Rows are points. The last column is the point's height on a tilted bowl or saddle (a function of degree 2), plus a little noise. Along how many of its main directions does it bend up, bend down or stay straight?
In the rows, zero is written as 128.

Points (11 x 3):
[[168 146 133]
 [163 155 148]
 [158 135 126]
 [200 106  43]
 [168 133 116]
 [130 117 136]
 [140  87 140]
 [178 122  96]
 [127 108 142]
 [139 102 133]
 [129 162 146]]
Directions: 1 up, 1 down, 0 straight

Points (18 x 4):
[[101 172 123 150]
 [111 142  94 145]
 [143 121 215 197]
 [125 114 148 136]
 [132 124 145 134]
 [ 93 138 122 127]
 [109 136 127 130]
 [140 104 133 136]
 [118 155  83 159]
 [100 142 135 127]
 [135 150 155 143]
 [163 114 159 142]
 [127  39 131 214]
 [140 121 144 134]
 [ 95 120 221 154]
 [119 131  99 138]
 [145 117 149 137]
 [173 135 163 140]]
Directions: 2 up, 1 down, 0 straight

Points (25 x 5):
[[146 115  61  89 170]
 [112 113 134 203 188]
 [113 146 124 114 130]
 [121 131 149 119 130]
 [107 116  96 140 143]
 [ 66 165 122 114 157]
 [106 104 111 121 135]
 [ 78 145 105 135 148]
 [155 110 155 182 173]
 [125 104 114 140 133]
 [104 127  96 120 141]
 [146  63 161 126 136]
 [157 148 133 140 131]
 [116 134 155 111 135]
 [118 121 155 173 157]
 [124 164 162 144 139]
 [ 94  92  74  78 180]
 [133  62 131 184 182]
 [159 104 143  86 125]
 [116 153  58 179 189]
 [127  96 108 162 151]
 [ 93 178 106 123 139]
 [128 127 102 126 131]
 [130 100 125 140 131]
 [116 105 146 177 163]]
Directions: 3 up, 0 down, 1 straight

Points (42 x 7):
[[149 145 135  77 149 153 165]
 [119 153 148  73 144 161 160]
 [131  95 101  82 137 161 152]
 [170  96 156 121 127 122 164]
 [ 94 122 111 167 166 129 166]
 [102 158 124 141 201 124 181]
 [ 93 107  93  89 161 140 157]
 [127 141 127 132 142 171 146]
 [141  97 123 171 114 142 147]
 [141 139 111 143 167 117 154]
 [116  95 130  62 133 158 155]
 [104 169 124 154 140 183 154]
 [100 182 117 139 129 152 147]
 [107 211 145 162 172 120 157]
 [112 159  96 154 113 112 143]
 [122 163  43 106 178 138 169]
 [ 66 147 153 112  96 129 152]
 [113  74 172 150  75  96 186]
 [159 154 135 116 115 126 147]
 [113  73 172 199 135 165 152]
 [149 137 153 136 162 109 156]
 [155 167  76  81 135 128 153]
 [123 131 102 114  81 145 150]
 [143 113 142 147 166 175 150]
 [104 116 188  90 148 131 149]
 [132 111 128 129 132 160 143]
 [180  69  95 137 125 153 155]
 [105 145 106 168 136 127 149]
 [119 140 161 137 110 164 142]
 [ 35 142  85 154 108 107 193]
 [118 184  96 114 154  87 150]
 [ 94  81 144 125 116 147 150]
 [ 97 134 126 108 135 136 146]
 [152 137 114 136 113 128 143]
 [148  90 103 157 105  87 171]
 [114 125 134 133 114  82 154]
 [121 159 185 141 180 131 157]
 [129 167 107 130 128 152 141]
 [ 94 158 124 102  88 177 161]
 [127 144 142 120 108  98 145]
 [ 84 157 123 135 129 164 154]
 [149 108  83 149 102 155 144]]
Directions: 3 up, 0 down, 3 straight

Points (64 x 9):
[[105 118 167 108 115 137 132 123 117]
 [131  95 111 103 103 156 112 144 127]
 [100 159 108 127 175 115  85 126  91]
 [ 80 146 129  93 133 102 149  84  80]
 [121 129  95 120  87 165 149 164 130]
 [109 141 210 187  90 170 157 102  71]
 [134 125 117 132 112  98 128  97 119]
 [ 96 131 139  85 125 107 143 116 105]
 [154 176 137  58 152 142 171  92  78]
 [ 96 101 153 142 120 146 110 109 106]
 [ 90 152 103  99 135  85 150 111  88]
 [ 61 156 180 107 149  83  85 117  81]
 [109 131  79 162 138 102 161 104 115]
 [104 106 122 133 116 136 152  94 108]
 [126 119 123 109 115 119 140 126 122]
 [107 150 144 140 173 138 122 156  99]
 [101 109 159 155  91 139 111 151 106]
 [116  71 162 181 132  97 180 163  88]
 [133 169 146  93 154  82 107  76  83]
 [136 141 106 141 177 147 142 153 107]
 [113 108 161 120 160 135  78 149 113]
 [125 102  96 125 154  97 118 108 105]
 [100 158 127 153 126  78 140 106 114]
 [130 165 101 194  43 153 167 128  90]
 [124 138 145  43 126  96  90 119  80]
 [119 115 134  60 128 102 165 124 107]
 [113 112 120 113  85  92 119 147 110]
 [105  81 122 140 159 117 127 109 101]
 [145  69 121 121 140 101 158  91  99]
 [106 128 159 116 132 161  99 152 118]
 [119 135 133 115  89 111 154 119 116]
 [152  87 135  95 172 129 100 152 104]
 [105 163  86 135 144 114 147 120 110]
 [157 133 103 142 175 137 134 140 106]
 [162 133 163 109 103  95 116 116 110]
 [ 87 158 120  65 115 133 164 109  89]
 [159 126  86 132 125 147  84 150 119]
 [204 126 135 158 159 138 154 125  96]
 [ 98 110 113 196 127  90 106 117 110]
 [141 145 131 135 161 118  90 145 108]
 [ 82  72 139 110 134 156  96 157 127]
 [101 115  81 136 143 111 108 117 110]
 [185 203 138 126 122 141 153 101 106]
 [129 140 126 141 123 112  94 129 121]
 [ 89  82  66  89 162 152 141 201 153]
 [ 67 112 141 128 120  90 172  56  72]
 [115 100 141 117 155 144 186 125 112]
 [114 125 159 129 114 153  89 171 120]
 [125 140 169  93  92 121 122 109 109]
 [115 170 194  65 159 120 183 153 101]
 [118 136 139 138 144 118 132  95 115]
 [142 159 174 116 129  98 100 133 110]
 [132 155  92  94 128 127 152 133 117]
 [ 97 190 111 104 137 113 135  78  78]
 [155 106  92 110  69  92 153  44  76]
 [138 139 138 142 117  86 156 107 126]
 [161 154 187 122 123 174 165 169  98]
 [162  74 130 192 175 138 128 196  64]
 [ 64  87 132 121 117 107 133 113  93]
 [112  94 151 170 160 114 153  89 101]
 [116 143 104 129 164 115 174 126 110]
 [124 110 142  79 160 117 164 123 108]
 [ 69 110  91 156 146  90 156 124  88]
 [ 85 142 112 173 136 134 169  95  99]]
Directions: 1 up, 5 down, 2 straight

Points (71 x 9):
[[ 89  91 154 123 126 117 118  69 169]
 [174 172 102 101 101 166 137 175 140]
 [132 103 106  96 113  99 185 128 156]
 [102 117 122 142 152 117 118 139 144]
 [136 134  91 148 164  93 129 109 137]
 [ 93  69 127  57 169 170 114 101 164]
 [ 72 113  88 124 130 101 100 177 178]
 [149  95 149 131 142 129 145 126 136]
 [101 110 182 144 116 150 156 109 149]
 [152 187 184 168 141 136  86 108  80]
 [113 105 137 127 129 132 122 128 136]
 [150 135 138 146 134 122 200 130 130]
 [ 96 135 104 147 149 145 200 128 144]
 [164 149 152 100 157 151  83 127 116]
 [134 141 105 174 158 148 111 130 116]
 [185 159 185  81 147 111 148  47 157]
 [135 125  96 112 182  98 146 119 150]
 [132  49 133 130 103  99 138 167 189]
 [130  89  99 152 155 135 127 112 151]
 [110 175 159  67 122 152 147 109 165]
 [168 115  88 182 145 114  65 142 110]
 [151  66 183  69 160 133 115  94 192]
 [177 138 166 143 122 110 105  76  96]
 [130 159 112  94 110  98 108 112 131]
 [114 120 134 123 137 103  96 111 131]
 [141 148 100 160  89 138 131  93 132]
 [ 86 173 168 143 102 135 132 124 151]
 [126 113  98 103 146 122 111 151 140]
 [ 86 175 159  87 108 114 109 175 185]
 [166 122 120 153 156  92 219 123 149]
 [ 78 156 137 118 132 140 150  93 148]
 [153 178 130 177 167 146 101 154  88]
 [103  91 182 121  82 128 171 107 174]
 [144 119 134 130 116 101 160 165 139]
 [154 163 149 149  87 172 125 149 121]
 [144  88  85 149 157  95 110 143 156]
 [135 125 113 172 109 110 103 116 121]
 [136 120  94 141 102  51 144 105 141]
 [122 100  74 158 133 168 116 133 130]
 [159 137 131 152 118 102  97 111  93]
 [121  48 126 172 108 144 132  99 183]
 [133 109  54 129 152  93 168 146 176]
 [179 101 136 127 135 121 152  98 133]
 [139  86 124 137 129  96 173  84 163]
 [137 115 196 157 113 160 127 136 139]
 [119 123 107 144 140  88  76 140 128]
 [157 139 128 130 123 127 147 145 117]
 [111 120 168 140 107 132 143 117 141]
 [100 111 139 155 120 106 144 128 150]
 [ 97 146 148 102 160 137 162 129 139]
 [161  93 199 121 142 166  83 106 154]
 [112 141 154  96  86 115 162  54 189]
 [128 112  99 146  75 121 170  93 166]
 [181 160 130 106 140  79 177  77 129]
 [128  88  85 150 136  62 132 206 202]
 [165 185 116 150 101 156 164  70 147]
 [ 90 159 106 116 127 133 116  81 147]
 [152 178 127  72 121 144 101 138 141]
 [129 129 108 108 201 125 142 172 163]
 [141 179 150 140 141 153 133 117 104]
 [127 134 141 111 119 144 121 133 127]
 [135 155 127 148 128 166 116 128 103]
 [121 125 131 102 143 122 118 147 136]
 [142  67 114 123 141 113 143 109 161]
 [144 129 153 106 181 133 145 131 132]
 [121  92 150 124 133 175 143  86 139]
 [ 77 163 150 173 190 167 126 126 145]
 [155 128  93 139 119 130 118 132 116]
 [120 115 147 194 115  98  80 140 135]
 [151 104 194  64 146 149  79 135 188]
 [114 136 104 148 123 126 113 142 127]]
Directions: 5 up, 1 down, 2 straight

Points (77 x 9):
[[155 140  86  84 148 105  84  80 114]
 [145 152 117 118 108 102 158  70 111]
 [104 143 112 170 130 136 137 120 110]
 [133 101 129 132 151 153 143 108 115]
 [182 152 117 153 103 126  93 120 105]
 [ 80 175 142 177 134 176 161 144  81]
 [101 148  99 155 140   8 150 104  94]
 [142 118 129 122  99 113  97 103 124]
 [191 152 136 122 101 134  81  76  93]
 [131 145 132 129 157 142 101 132 115]
 [150 106  63 117 109 123 171  90 103]
 [117  94 112  92 147 125 130 124 117]
 [102 106 133 125 155 184  57 105  92]
 [ 75 161 124 107 118 158 111  94 111]
 [ 74 196 130 115  90 193 174 134  96]
 [146 174 191 194 129 106 152 133  71]
 [130 120 114  77 202 105 125 165  80]
 [112 134 111 129 186 122 127  91 110]
 [132 131 131  76 119 121 109 115 120]
 [ 89 148 113 117 173 167 152 120  93]
 [ 94 159 136 130 136 124  92 119 117]
 [133 174 134  90 172 163 112 103  93]
 [159 117 130  72 164  84 132 197  76]
 [130 161 182 126 173 125 121 115 101]
 [189 130 146 154 106 135 124 123 107]
 [103 144 108 160 133 124 109 123 116]
 [143 125 156 159  59  95 125 181  84]
 [117 118 140 137 110 126 109 118 127]
 [153 158  99 153 132 151 115 111 112]
 [ 65 120 125 135  69 127 125 130 102]
 [136 135 178 132  91 118 138 125 113]
 [ 72 134 148 172 208  97 189 145  33]
 [129 106 170 125 123 141 133 158 114]
 [118 146 142  81 116 109 155 101 112]
 [131 130 164 115  92 192  99 134 115]
 [165  95 119 108 134 125 192 113  95]
 [109 102 150 128 152 157 155 108 108]
 [137 145 107 138 120 148 150 142 118]
 [ 97 168 117  79  82 114 141 124 104]
 [ 85 132 110 149 152 113 164 162  89]
 [100  71 109 157 118 122  98 149 106]
 [170 118 128 195 123 180 110 117  89]
 [169  91 191 143  61 181 156 132  89]
 [106 135 124 173 162 101 116 104 112]
 [143 146 146 166 135 133  56 136  95]
 [108 106 108 171  82 135  93 116 107]
 [104 147 128 108 144 163 157 125 111]
 [128 145 103 135 130 187 118 132 115]
 [150 100 147 139  89 138 109 136 117]
 [186 120  88 102 156 199 117 149  79]
 [106 103 168 158 138  93 126 115 113]
 [113 142  93  92 147 101 125 187  96]
 [133 161 137 143 105 140  82 164 106]
 [203 146 146  89 165 161  79 149  61]
 [120 128 114 105 152 157 160 128 110]
 [146 111 117  98  83  96  93 174 102]
 [134 144 104 174 141 121 134  91 110]
 [124 151  96 113 142 100 103 128 123]
 [119 144 111 180 108 139 125 117 109]
 [125 163 103  78 148 139  74 159  92]
 [ 98 124 128 179  95 158 149 136 105]
 [119 154 140 101 170 124 120 134 110]
 [102 166  63 138  95 162 129 144 102]
 [107 108 114 167 102 136 108 121 116]
 [ 84  87 127  97 113 141 133 104 112]
 [ 80 173 153 175 130 141 125 101  92]
 [ 90 128  93 115  87 105 135  92 109]
 [123  86 145 147 124 143 136 159 111]
 [152  97 143  65  92 191 150 120 100]
 [180  80 124 138 140  70 145  88 112]
 [ 85 140 114 110 158  48 126 113 115]
 [157 137 104 125 177 179 141 153  86]
 [145  83 137  85 143 125 159 153  98]
 [135 157 115 136 130  98 101 154 116]
 [118 119  86 115 147 128 180  71  97]
 [140 119 104 127 176 128 161 145  97]
 [109 156 140 118 163 141 153 129 106]]
Directions: 0 up, 7 down, 1 straight

Points (65 x 9):
[[161 119 153 141 124 201  97 118 145]
 [131  95  91 147 156 155 161 177 169]
 [113 137 148 141 107 154 124 151 127]
 [114 153  70 108 169 157  93 158 180]
 [132  88  87 134 159 147  82  95 163]
 [111 118 138 121 201 125 162 172 177]
 [ 97 195 133  73 144 119 101 158 148]
 [126  85 125 101  99 152 139  98 142]
 [154 165 124 104 134 107 138 139 122]
 [103  98 150 131 122 164 134 110 135]
 [ 78 138 144 157 144 135 180 143 164]
 [147 115 129 142 107 139 157  69 120]
 [120 138 102 150 121 114 114 115 127]
 [133 143 135  88 120 104 120 140 131]
 [115 128 119 163 106 100 178 118 129]
 [145 145 178 134 157 175 120 210 174]
 [189 125 137 165 172  55 102  95 166]
 [ 77 150 131 125 120 108 116 129 144]
 [ 75 145 107  82 141 137 155 127 156]
 [115  78 113  98 156 115  72 157 173]
 [127 128 168 132 120 101  91 119 141]
 [117 138 154 118 118 121 114 142 130]
 [109 106 133 116 102 136 147 200 127]
 [151 160 106 125 188  88 132 167 168]
 [151  76 125  63 128 113  76 116 179]
 [124 126 141 152 168 137 120 131 141]
 [105 154 165 116 152 128 170 107 154]
 [116 121 114 184 157  76 111  97 157]
 [111 113 131 147 101 147  62  98 117]
 [135 142  63 134 189 108 124 104 226]
 [158 105 172 135 142 140  84 160 158]
 [131 162 108 120 111 106 119 164 111]
 [118 162 144 113 168 125 116 161 145]
 [155 154 105  85  99 137 114 151 126]
 [125 139 116  94 132  99  97 134 148]
 [136 154 108  94 123 184 183 102 151]
 [142 170 150 170  28 145 123  93 113]
 [109 133 130 168 133 134 114 138 120]
 [177 135 154 150  91 109 126 139  89]
 [ 98 156 143  88 141  92 114 150 158]
 [111 121  96 127  68 127 157 142 135]
 [139 145 109 151 110  88  50 158 130]
 [162 175 133 183 150 113 169 110 142]
 [117 124 127 134 100  87 102 149 119]
 [125 142 141 123 144 148 133 138 131]
 [109 165  42 110 140 150 172 169 208]
 [ 93 174 111 125 142 146 153  96 136]
 [157 123 173 141 120  57 136 157  92]
 [120 144  91 159 121 103 150  96 144]
 [140 142 112 168 114 121 125 136 107]
 [196  97 150 166  89 127 142  92 106]
 [123 145 127 128 148 202  96 159 139]
 [121 144 132 112 154 108  91 148 148]
 [ 99 206 167 104 162 156 216 117 187]
 [134  80 128 176 118  95 169  76 126]
 [127 136 134 112 164 137 102 113 138]
 [ 61 124 141 136 187 155 115  87 111]
 [173 118 181 137  63 169 121 116 159]
 [127 140  98 178 122 107 108 108 123]
 [114 114  74 136 117 170 113  70 132]
 [164  88 130 126 139 127 165 105 136]
 [123 121 126 103 118 143  71 123 139]
 [ 84 144 111 187 160 155 127 152 141]
 [111 132 168 147 175  99 179 125 178]
 [135 167 100 122 158 120 137 127 153]]
Directions: 4 up, 1 down, 3 straight
